Each row is a point. To make a cloud, some directions were put in groups of two or more. Within a group, all points are equally far from the middle, so they leave a hole (a ring in 2 directions, a hollow ball in 3). The other directions are filled evenly. Then the cloud was stretched, turned, moved and blurred a little. Count the holes, and give their numbers of directions, smallest first.

Cloud (21 x 3):
[[ 12  33   8]
 [-61 -11  11]
 [-31  -3 -46]
 [ 66  49  33]
 [-73  -6 -13]
 [ 33  52  -7]
 [  2  -5 -46]
 [-71 -14 -26]
 [-10  60  67]
 [ 30 -53   6]
 [ 80  20  48]
 [ 20 -18 -12]
 [ 17  -8 -19]
 [ 39  74 -22]
 [ 21  89   6]
 [-30  40  38]
 [-70 -42  52]
 [-13  26 -36]
 [  2  17  67]
 [-67 -29  54]
 [ 33  27  92]]
Holes: 0

Cloud (28 x 4):
[[ 42 -51  10 -59]
 [-65  32   8 -36]
 [ 33  44 -58 -17]
 [-21   4 -16 -83]
 [-10  75  24 -52]
 [ -6 -14  63 -34]
 [-34  20 -59 -42]
 [-65  12 -15 -44]
 [ 73  47  10  -5]
 [-45  37 -39  21]
 [ 15 -74 -19 -35]
 [-40  58 -25 -39]
 [ 10  39  23 -76]
 [-46  44  54 -17]
 [ -6  88 -28  -1]
 [  6  80  55 -30]
 [ 72  15  -8   9]
 [ 38 -10 -69 -14]
 [-42 -45 -15  -4]
 [ 53  17 -56 -10]
 [  4  82  62  -9]
 [-33 -59   2 -32]
 [ 62  35 -34   3]
 [ 31  -6  10 -83]
 [ 27  38  45 -64]
 [-12  36  53  33]
 [-29  33 -63   0]
 [-32 -62  -8 -37]]
Holes: 1 (4)

Cloud (49 x 6):
[[-20  72   7   6   1 -22]
 [ 32  44 -35 -21   5 -11]
 [ 16 -12  25  50  38 -37]
 [ -4 -47  34  56  26 -25]
 [-30 -19  72  -6  48  27]
 [ -5  14   6  20 -57 -37]
 [-51  52  -8 -15  -5 -15]
 [-34 -23 -35  38 -46 -95]
 [ 49   8   7 -24 -16  -5]
 [-39  54  37  -3  33 -57]
 [-41  55  21 -32 -19   0]
 [ 13  -3  14 -26 -31  16]
 [-65   1 -27  25 -18 -64]
 [ 44  12   8 -27 -22  -1]
 [-75  51  20   8  18 -28]
 [-30  69   3  14   6 -30]
 [ -4  13  48 -50 -12 -47]
 [ -6 -30 -12  -5 -23  21]
 [-52  11   1  46  43 -51]
 [  7  40  30 -39  25 -44]
 [ 37  23  22 -45  -3 -12]
 [-77  44  28  31  40  -4]
 [ 23  32  34 -17  12  34]
 [-29 -20  -5  56 -39 -66]
 [-52  13  37   2 -50 -49]
 [ 22  10 -71 -24  -9 -26]
 [ 21  29  21 -61 -15   5]
 [-39  11 -30  19   8   7]
 [  9  27  35 -59  13  12]
 [-12 -15   3  27 -39   3]
 [-46  -7  81  -3  39   2]
 [-58 -41  47  36  53   2]
 [-10 -25 -15 -10  31  29]
 [-66  29  12 -43  -3 -75]
 [  5 -57   0   1   6   4]
 [  5  26  -7  45 -33 -43]
 [ -9  36  -2 -52  16 -66]
 [-42 -12  50 -26 -16 -49]
 [-58  -2  55  45 -11 -11]
 [-44  75   9 -35 -32 -50]
 [-40 -40  23  63   2 -45]
 [-64  29 -21  -7 -22 -37]
 [ 10 -23 -51 -18  14 -14]
 [ 10   5 -20  -4  57  12]
 [-24 -14  -4 -31  34 -16]
 [-48 -34  24   6  39 -15]
 [ 58  -8 -37  24   5  -7]
 [ -3 -16  56 -20  10  -8]
 [-10 -36 -10  22  48  51]]
Holes: 2 (2, 3)

Cloud (79 x 8):
[[-13 -63  -4  34 -20  -3  16 -32]
 [-17 -30  13 -73  -3  -4  37 -15]
 [ -1 -20  22  46 -10 -21  27  19]
 [  1 -65  13 -10 -40 -13  -1 -24]
 [ 17  24 -17  43   8 -11  21 -10]
 [-28   1  26 -15  44 -37  58   9]
 [ 44  -9 -48   0   9 -41  36  15]
 [-24 -24   0  23   4  11  -7   0]
 [ 15 -46  13  11  10 -17  42 -58]
 [-18  25 -15 -16  -8   0   8  -8]
 [-10   3  -4  36  -1 -32 -36 -56]
 [  9 -22  33 -42  18  18  69  -7]
 [ 27 -14  17 -30 -11 -24  -8  -1]
 [-12 -44   8  49 -46  10 -43 -19]
 [-17  25 -33 -11  10 -38 -85 -20]
 [-48  -6 -19 -12 -43 -22 -46 -35]
 [-20  11  17  35 -30 -48  15 -12]
 [  1 -49  22  16  -6   1 -18  24]
 [ 28   6  -9  22  -7   3 -16 -25]
 [-10  20 -16   7  17 -32  20  51]
 [-22  17 -46 -26  -9 -18   2  -9]
 [-11 -57  22  36 -11  -8  62  -9]
 [ -6  -1 -47  38 -33 -33   1  50]
 [ 26 -18  39 -12 -16 -30 -12 -21]
 [ 19   7  28 -32  -3   2  70  14]
 [ -8 -43  10  14 -19 -60  28  -7]
 [-42 -49   5  14  -5 -49  30   1]
 [  6  12 -46  -9 -15 -12 -72 -18]
 [ 33 -25   6  27  22 -19  24 -23]
 [ 11  -1 -37 -15 -11 -23  21  -7]
 [-18  10  -3   0 -27 -26 -57 -20]
 [ 25 -40  14  46  20 -24 -11  20]
 [ 10   8 -48 -30 -10   7 -28 -23]
 [-17  15  28   0   3 -32  31  19]
 [-25  16 -12  44   8 -95  -7 -22]
 [-15   1 -25 -28  30  -8  38  -8]
 [ 30 -18 -28 -36 -51   3 -17 -12]
 [ 21  40 -16  46   7 -45 -28  36]
 [-41 -50  -2 -14  -6  -6 -34 -29]
 [-16 -50  45  13  16  -4  39  46]
 [ -3 -13   7  46 -52  -3  -8  -9]
 [ 37  13 -29   6 -39 -40  26  -2]
 [ 21 -27  31 -15  -9 -56  -3  10]
 [ -3 -40  -8  -7 -20  38   5  -8]
 [ -5  -4   7  13 -18 -53 -32 -34]
 [-36  30  16  19  -1 -20  19 -28]
 [  9  -7   8  10  26   4  16  33]
 [  8  -7   9 -35   3 -29 -28  -1]
 [ 23 -10   8  18  12 -16 -24 -48]
 [  1 -33  10   3  11   0  -2  19]
 [-15 -44 -13 -46   7   0  -5  61]
 [  0 -52   0 -13 -39 -49  47   1]
 [  1  -3  28 -28  18  15 -15 -12]
 [  7 -46   6  42  26 -41  56  25]
 [  4  30   5 -25 -30 -48 -66 -28]
 [-39 -10 -29 -28 -27 -18 -74 -19]
 [-13 -35 -22  49  10   4   9  24]
 [ -8 -15  35  51 -27 -51 -54 -15]
 [-52 -27  16 -21  24 -11  46 -30]
 [ 43  -5   2  16   8 -48 -11  33]
 [ 22 -33   9   2 -18 -28  34 -36]
 [-47  15   1  11   5 -40 -33 -37]
 [ 11 -49  36  23  -6  -6  17  28]
 [  5 -29  -3  15   8  51 -22   5]
 [-15  23  -6  35  58 -51  17 -11]
 [ 25 -11 -21 -32 -14   3   4 -17]
 [ -3 -36  -8   9   8   1  68  39]
 [ 13 -30  10  -7 -36 -12  -5 -28]
 [ 26   3 -12  55  29 -37  31  15]
 [ 53 -15   9 -34   3 -22   7  33]
 [-38  -8  24  19   8  -9  47  11]
 [-12 -60  26  14  15 -53  52 -26]
 [  4  36 -47   5  37 -47  -9  14]
 [  1  25   4  -3 -20   3  37  38]
 [ -8 -31  14  37  35 -61  31   8]
 [-25   8 -46   7  15 -92 -30 -13]
 [ -9  16 -30  10 -49  -5  10  11]
 [ 14 -20 -30 -15  -1 -33  18 -34]
 [ 13   1  48   1  58 -55  38  33]]
Holes: 0

Cloud (96 x 9):
[[ 14 -51 -48  -5   2 -32  30  -6  35]
 [-12  -7 -27  -9 -18  14 -36  -8  33]
 [ 11  56  32  34 -42  -2  59 -32  -3]
 [-26 -37 -54 -27  17 -11  20  20 -13]
 [ -3 -25  -9   2  33 -10 -20 -34  16]
 [  0   7 -47  17 -18 -51  -6 -45  -9]
 [-40 -37 -12  -6   9   1  20 -36   4]
 [  7   1 -18 -21  25 -13 -26   1  28]
 [-27  -7 -43 -45  14  51   8  -1   4]
 [ 18  23 -14 -19   8 -24  -9  -8  25]
 [  7  25  11  15 -10 -13 -23 -21   0]
 [ -7  25 -31  30  26  -1  40  -4  10]
 [ -5   4  12 -18  20   4  52   4 -26]
 [-10  27  44   8   7  15  10  62  34]
 [ 12   0  36 -17 -25  11  -2   4  26]
 [-57  24   6   6  -6   2  48 -54  11]
 [ 17 -39  19 -19 -49  21  20 -49  58]
 [-42  -4  30  19   3  17  38  12   1]
 [-24  20  30 -47 -18 -12  46 -25  27]
 [ -2  -2  56  22 -47  -5   7 -25  28]
 [ 31   9 -16  40 -20 -51 -33 -61  39]
 [-20  63   0 -18 -15 -16  45  15  11]
 [-27  60 -12  44 -19   3  45  23  12]
 [-23  10  19 -44 -12  17  49 -51  47]
 [-29   3  18 -24 -22  37  46  36  12]
 [-38  31 -12  13  39  31   6  -3  20]
 [  4 -21  20   5  30  16  28 -13  31]
 [ -4   1  -7  31  29   3  47  10   8]
 [ 25  -3 -27   0 -52  -8 -11 -23   7]
 [-24  19  25 -12   5  33   1 -20  24]
 [ -2  19  20 -42  -7  23  46 -11  -9]
 [ 41 -12   2  63 -53 -31  10  -4  15]
 [-66 -13 -19  -4   1 -17  25  54 -36]
 [  7 -11 -34  36  17 -23  23  68 -19]
 [-20  19  36 -17 -27   7  21  17  49]
 [  5  -1 -29  24 -12 -44   8   4 -28]
 [ 14   7 -44 -27  -3  29 -22  -6   3]
 [-37 -26 -16  38  -6 -42   9 -38  16]
 [-24  25 -12   0  26 -28  48  -8 -17]
 [ -2  21 -34  -2 -35  -7  51  22 -14]
 [-35 -12 -18  12 -39 -18  26 -78  46]
 [ -9  13 -44  44 -13 -44  -7 -40  34]
 [ 15   3  42  38   6  -6  44 -22  36]
 [  8  16  31 -29 -45 -13  18 -54  37]
 [ 32 -20 -22  51 -43 -50  -8  -2  24]
 [-18 -34 -56  -9 -12 -66   0 -28  -2]
 [  3  59  24  17   6  31  -9  33  11]
 [  4   2  41 -30  -2  40  45   6  19]
 [ -4 -30   6  20 -22  11  49  63  10]
 [-23   8  19 -15  -8 -24  49 -81  36]
 [-22  47 -24 -22 -25  11  48  43 -18]
 [ 28  -7  -8  13 -62 -31  -8 -26  42]
 [  1  25 -16  27 -51  -2 -21 -31  21]
 [-22   9 -19  35  17 -38 -19  84 -17]
 [-47  -8 -45 -19 -26  -2  52 -60  16]
 [ 25  -4 -37  43 -44  -5  -9 -62  19]
 [ 12 -11 -39  19  39 -11 -29 -15   4]
 [  0  30 -38 -47   4   3  13 -25  26]
 [ -5 -12  39  22 -26  -3   2  33 -14]
 [-19  -6 -40 -47 -33  24  -8 -40  27]
 [ 11  36  -6 -14 -35 -33  10 -63  46]
 [  7  43 -29 -16  17 -23  -3 -16  16]
 [  4  17 -18 -39  36  16  14 -49  34]
 [ 27   3  -3  44 -21 -22 -32  46  10]
 [-41   3 -59  19  39   0  -4 -29  22]
 [ 13  26  43  -4  22  26  31   2  32]
 [-43  14 -56  25  24 -11  -3  26 -44]
 [-35 -33 -27  30 -19 -14  -4 -27  45]
 [ -4   6 -50 -43  21   4  18   6  10]
 [-50 -22 -73 -54   4  -1  43 -50  -3]
 [ -1  14 -15 -33 -44  28  46   1   3]
 [  5  13   2   7 -30   9  45 -95  40]
 [ 33  -6  29 -25 -42   2  31  14   9]
 [ 14 -42 -59   0  -8 -30   0  22   3]
 [ 20  27  -5 -16 -47  15  11 -16   0]
 [-23 -25 -28  32  27 -31  -3  62   2]
 [  6  11  33  13 -39 -31  73 -16  28]
 [ 17  47  22 -15 -19  -1  47   3 -26]
 [ 26  -1  24 -46 -11  -4  29 -54  41]
 [-34  57   3  15  13  -3   9 -25 -28]
 [-10 -37 -12  13 -25 -14 -37 -57  27]
 [  2  32  36  23 -25  52  20  29  24]
 [ -2   4   1 -21   6  36  54  15  33]
 [-28  -8  22 -17 -23  28  16 -21  49]
 [-25   2 -28 -39  43  -3  10 -23  -2]
 [ -8   1 -18  51  -3  12 -11 -12  21]
 [-43 -21   4  26  -9 -11 -16  32  -8]
 [-22 -13 -15  42  29 -43  -1  62 -19]
 [ 24  12 -17   4 -19 -42 -30 -19  47]
 [-26  18 -18 -62 -14  34  26 -31  19]
 [-37  12  26 -32  18 -13  52 -26  30]
 [-23  62  -2 -16   7  13   1  53 -12]
 [-46  23  45  33  22 -13  30  12   1]
 [-12  27  14  12 -12   7  30 -51 -13]
 [ 16  36  52 -19  -7   7  65  -7  29]
 [ 11  57  19 -22 -29   4  56 -34  -3]]
Holes: 1 (6)
